Each row of a before or after table is a point. The points were changed in one or more steps. Then noise was added and the rows were shuffled. The steps act on columns, c1 being the first. Name the steps. A step turns or swaps two columns, mirrors them in a line or flattens them onto one, adds a multiple of one to another, or multiplies or shifts one. Angles are multiples of 10 degrees, from the lower column toward the higher: turns from -170 to 170, lines from 10 to 170 but not 90. Use the fewest steps. Two steps may share a column if one is a turn and the other turns, adds or multiplies; they go together, in the order done. Otherwise the lowest column goes first.
In the rows, zero is written as 128.

Before (13 x 3):
[[126 103 127]
 [149 111 143]
 [ 81 145 155]
 [ 56  79 101]
 [162 176 125]
 [ 91  93 162]
 [166 214 137]
 [136 115 167]
 [109  73 132]
 [ 93 117 161]
 [185  82 175]
 [119  65 150]
 [123  88  95]]
After (13 x 3):
[[127  67  99]
 [181  61 175]
 [ 95  91 162]
 [121  42 148]
 [111  55 132]
 [ 79 127 154]
 [125  84 128]
 [ 55  60  99]
 [ 90  76 162]
 [138  94 163]
 [151  88 144]
 [163 155 122]
 [167 189 137]]
Steps: shift c2 by -20

Before (10 x 9):
[[157 125  87 117 152 100 121 149 125]
 [172  62 105 100 107 133 151 127 117]
 [137 146 102 115  57 100 105  77  38]
 [151 112 103 121 124 156 183  82  81]
 [146 222 176 133  60 179 121 148  92]
 [153 159  70 115 137 206  68 116 143]
 [122 130  71 243 108 120  82  68 151]
 [ 72 122 114 147 141  81 134 166  89]
 [134 138 138  99 133 113  85 126 119]
 [ 95 156  78 118 102 103 115  98 116]]
After (10 x 9):
[[ 72 136 142 148 140 167 135 176  90]
 [153 194 130 115 138 116  69  49 143]
 [138 159 125 115  57  77 104 157  38]
 [ 95 187 130 118 102  97 115 154 117]
 [147 133  23 132  59 149 121  76  93]
 [171 116 198 100 106 127 151 123 116]
 [156 161 150 119 152 149 122 155 125]
 [150 141 155 120 123  82 182 101  81]
 [135 125 114 101 133 126  84 143 119]
 [123 179 155 244 107  68  82 135 151]]
Steps: mirror c2 and c3 in the line at 150 degrees; turn c6 and c8 by -90 degrees

Before (8 x 14):
[[127 143 122 121 135 232 117 174  85 151 160 123  80 166]
 [125 120  78 170 117 193 122 167  94 138 181 138 129 174]
 [100 150 161 152 110 124 160 163 143 148 188 149 160 124]
 [119 127 191 174  96 134 131 151 101 169 113 102 173 125]
 [144 114 181 122  94 103 149 202 118 206 132  88 170 139]
 [207 116 109  86 127  67 102 123 119 179 147  86 124  86]
 [193  75 120 146 109  78  78 116 217 185 139  75 135  68]
 [ 83 129 143 169 124 142 205 156 156 143 120 137 186 151]]
After (8 x 14):
[[101 149  91 152 114 124  99 165 131 144 188 155 160 125]
 [120 128  76 174  97 131 124 150  83 176 114 112 170 122]
 [206 115 149  88 127  67 153 123 129 188 146  96 125  88]
 [ 81 131 103 167 123 142  52 155 149 139 119 139 188 150]
 [144 114  83 120  94 102 106 202 100 211 132 102 169 138]
 [124 119 182 170 116 192 134 167 117 136 181 140 129 173]
 [126 142 149 120 134 233 138 179  91 152 160 128  78 165]
 [194  77 105 145 110  77 178 116 214 195 136  84 136  66]]
Steps: mirror c3 and c9 in the line at 100 degrees; multiply c7 by -1; turn c10 and c12 by 10 degrees

Before (9 x 32):
[[ 70 193 113 123  92 163 192 119 130 118 161 159 107  92 168 122 100 113
  131 171  74  68  74  73  65 138  87 136 170 135 135 132]
 [136 151  88 191  59  77 150 191 159 141  80 105 188 122 206  77 136 163
   72 183  87  94 118  77 144  98  99 100  61 102 100  88]
 [152 117  75 192 106 174 143 174 146  70  54 163 100 151 111 105 187 100
  149 124 130 155 166 157 168 165 139  75 130 153 112  74]
 [ 97 218 145 110 107 115  82 115  77 105 145 122  76 152 199 166 115 129
  157 158  70 156  89 108 147 124 156 137 134 172 109  89]
 [161 160 189  90  44 131 103 137 126  57 113 149 182 166 123 150 125 100
  105 185 134 130 190 121 108 138 158 128 106 120  92 167]
 [ 91 113 101 124 143  86 138 141 162 119  79  50 156 138  98  91 148 169
  136  93 169 101 173 152  72 122 107  96 125 205 184 173]
 [165 171 142 122 131  84 177  98  93 122 144  71 193 107 101 170 141 120
  174  68 154 127 175 142 143 117 137  69 168 165 121 184]
 [160 164 127 185 155 114  87 205 107  93 112 132  89 131 168  99 120 130
  141 109 114  70 100 180 115 143 106 156  56  99 169 175]
 [ 79 144 180 121  96 104  90 121 144 158 112 112 153 142 169 115  73 142
   84 171 148 154 160  66 105 186 158 125 128 166 134 158]]
After (9 x 32):
[[159  80 126 185 157 114  86 205 128  93 112 122  89 130 167 150 121 131
  143 109 113  70 100 179 116 143 108 155  55  42 170 176]
 [151 121  76 192 106 173 145 174 128  70  54 116  99 150 112 153 194  99
  150 122 131 154 166 157 168 165 138  76 129 181 111  75]
 [ 71  76 112 124  91 163 191 118 130 120 162  90 105  92 166  79 113 113
  131 170  73  66  76  73  65 137  88 135 170  75 136 129]
 [ 77 107 179 120  97 104  91 121 129 158 112 124 153 142 170 127  71 142
   84 171 148 155 159  67 104 187 158 125 128 192 134 157]
 [166 121 142 124 130  82 177  99 129 122 143 185 193 107 102  56 121 118
  175  68 154 126 174 143 142 118 135  69 169 164 122 185]
 [162 118 187  90  44 131 103 135 128  56 113 108 183 166 123  97 131 101
  103 184 133 132 190 121 109 138 157 128 107 121  92 167]
 [137  77  88 191  59  76 149 190 128 141  81 152 188 121 207 171 128 162
   72 184  88  95 117  77 143  98  99  98  61  69 101  87]
 [ 98  84 143 110 106 114  81 115 127 105 145 128  77 152 198  37 111 129
  158 158  69 157  89 108 147 125 156 136 134 198 111  90]
 [ 94 115 100 126 143  86 142 142 128 118  79 208 156 137  99 167 121 168
  135  91 168 101 173 152  75 120 107  97 125 177 182 175]]
Steps: turn c2 and c16 by -140 degrees; add -0.3 times c29 to c16; multiply c9 by 0; mirror c12 and c17 in the line at 80 degrees; add 1 times c22 to c30
